Each row is a point. Two turns around zero, p and q, are shown by what they do to some points. Where does a point land after both, in the order given? Backwards means that the second turn is done in reverse. Each puzzle has new turns, and all numbers are rounded.

Turn p:
[-17 -20] -> [ 11 -24]
[-11  35] -> [-36   5]
[-6  3] -> [-5 -4]
[ 34 -18] -> [31 23]
Turn q:
[ 0 -4] -> [4 2]
[-46   4] -> [ 17 -43]
[-5 26] -> [-21 -16]
[ 20 -17] -> [ 6 25]
[30 -9] -> [-5 31]
Where do these land?
p, then q: [-15   6] -> [15 -6]
p, then q: [44 12] -> [-44 -13]
q, then p: [ 17 -27] -> [-17  27]
p, then q backwards: [-15   4] -> [-6 14]
p, then q: [-31   5] -> [31 -5]

Turn p:
[ 37 -25   6 -40] -> [ -8   7 -31 -50]
[-27   4  29   1] -> [ 20 -11  32  -5]
[14 14 31 13] -> [ -6 -37   8  -6]
[-10   3   6  12] -> [ 0 -5 14  8]
[-26  14 -35  -9] -> [24 26 -9 29]
[ 29  18 -17   0] -> [-10 -11 -33  11]
[-18 -27 -21  22] -> [-19  32  20  15]
Turn q:
[ 16 -21  33  -2] -> [37 12 -7 17]
[-3 18  9 11] -> [-9 20  6 -1]
[ -9 -20  21 -29] -> [ 33 -14  21   7]
[-22 -14 -18   4] -> [-16 -23   5  14]
[ 18  38 -44  16] -> [-44   6 -24 -37]
Where do these land?
q, then p: [-15   5 -20 -30] -> [  4  11  12 -36]
p, then q backwards: [ 22   4 -16  12] -> [  0  -6 -17  24]
q, then p backwards: [18 20 11 32] -> [  4 -22 -36  -9]
p, then q: [-38 -34  32  13] -> [41 35 30  2]
p, then q: [ 14   5  -7 -27] -> [ -6 -18 -11 -22]

Turn p:
[ 1 -6 39 16  4  2] -> [ 15  11   5  16 -30 -17]
[ 14   7 -15 -25  -1 -32] -> [-9 -9 26  5 35 -1]
[-26  17   0  18   0   6] -> [  0  13  -7 -29 -13  -9]
[  1 -16  17  37 -20  10] -> [ 25  26 -26  12 -14  -8]
[ 40  16 -30 -25  11 -16] -> [-34  -3  24  16  34  25]
[ 19  -8 -24 -37  -5 -27] -> [ -7 -24  19  13  44   8]
[-14  -1  36   7 -26  38] -> [ 41   6  -9  -6 -40  15]
[-34  -8 -23   9  36  19] -> [-31 -20 -31 -26 -17 -13]
Turn q:
[-15  28 -23 -11   7  27] -> [ -2  -3  18 -40 -21  -8]
[-26 -25 -31  -6  15 -27] -> [-25  33   7  18 -10 -33]
[17  8 30 26 19 32] -> [ 22   1 -28 -18  -7  41]
[  3  17 -14 -15 -22   5] -> [  3 -23  17 -13   5 -15]
[-25  -6 -24  20 -27 -29] -> [ 14  25  24  14  22 -34]
[  9 -18  19   0  -9  31] -> [ 24 -18 -15  10 -21  13]
[  7  21  49  -3 -11 -35] -> [ -9 -11  17  21  40  41]
[ 29 -24  -6 -10  27  -4] -> [-25  -4 -39   8  -8  -5]
Where do these land?
p, then q backwards: [ -4  10  13 -36  30 -40] -> [-17  19 -18 -41 -32 -19]
p, then q: [-17 -40  35   9   4 -28] -> [ -8  12 -20  25  50 -15]
p, then q: [37  8 18  5 -7 14] -> [ 35  -2  -1 -22   7  15]
p, then q: [  7  23 -15  16   0 -18] -> [-17   7  20 -16  -1  19]
q, then p: [-26  -5  -8  -7  11  18] -> [28 10 14 -6  6 10]
p, then q backwards: [-29   8 -35 -18 -36  11] -> [31 44  9 25 -2 17]
p, then q: [  4 -13  27  24 -15  27] -> [ 23 -20  -7 -20  25 -22]
q, then p backwards: [ 28   9 -35   6  12  16] -> [-43  -5 -18  17   6   1]
